Every row gives one point. A path goes straight from each point to the next, and from the last back to the first. The post is the endless flat space through its rows: a point in 2 columns, a line in 3, a plane in 4, and so on, so that a path can go around it. Count how often the path circles the post. Going back the other way cancels.

Post (2 x 3):
[[ 0.07 -1.67  2.29]
 [ 2.02  0.29 -1.44]]
Path:
[[ 3.64  1.70  1.66]
 [ 2.84 -2.32  1.48]
 [ 0.06 -3.95 -0.51]
 [-2.68 -2.95  2.87]
 [ 0.99  2.01 -1.88]
 [ 0.57 -0.71  2.69]
 [ 2.06  2.44 -1.88]]
Times around: 1

Post, 8 rows:
[[-1.24 -1.44  1.84 -2.19 -1.62 -1.32  2.45  0.41 -1.24]
 [ 1.59 -2.68 -1.67  1.14  1.15 -0.14  2.31 -1.08  4.66]
 [ 0.97 -0.25  3.78 -4.22  0.73  1.66 -3.55 -1.72 -0.62]
 [ 1.12 -1.70  0.55  0.19 -0.83  2.02 -0.51 -3.00 -0.01]
 [ 2.12 -4.34 -2.46  1.79  4.85  2.27  2.32 -0.81 -1.84]
 [ 0.67 -1.56  0.79 -0.41 -2.08  2.70 -2.43  1.33  1.26]
 [-0.86  0.41  5.99  0.36 -2.64 -0.80  0.74  0.71  1.78]
 [-2.08  0.41  2.61  0.54 -0.81 -2.86 -3.76 -1.22  3.95]]
Path, 13 rows:
[[ 2.52 -2.78  3.71  1.69 -4.61  3.07 -0.14 -2.48  3.74]
 [ 3.29 -3.25  0.92  1.54 -1.72 -2.37  1.54 -2.35  5.60]
 [ 1.04 -0.29  1.99  0.86 -2.23  0.71  2.81  0.48  0.73]
 [ 1.17  1.31  2.75  2.39  1.64  2.22 -0.15  0.60  4.19]
 [ 4.29 -0.45  0.52 -3.61  0.12  0.80 -3.68 -1.20  1.78]
 [ 1.81 -2.89 -1.23 -2.19 -2.17  0.97  1.73 -1.49 -0.21]
 [ 3.14 -1.06  1.40 -0.06 -0.36  4.42 -1.18  0.17  1.07]
 [-1.28 -0.02  1.55  0.93  3.54  3.94 -3.11 -1.80 -2.26]
 [ 0.53 -0.73  0.94 -3.05 -0.03  2.94  1.37 -1.97  4.01]
 [ 1.19 -0.61  1.80 -1.64 -0.19  1.53  1.43 -2.26 -0.17]
 [-0.22  0.96  3.54  0.35 -0.54 -1.76 -1.31 -1.31  0.41]
 [-0.85  0.40  0.02  0.09  1.56  0.71  0.84  0.44  2.19]
 [-2.52 -1.79 -0.02 -3.16 -1.32  2.09  0.07 -0.99 -1.62]]
Times around: 1
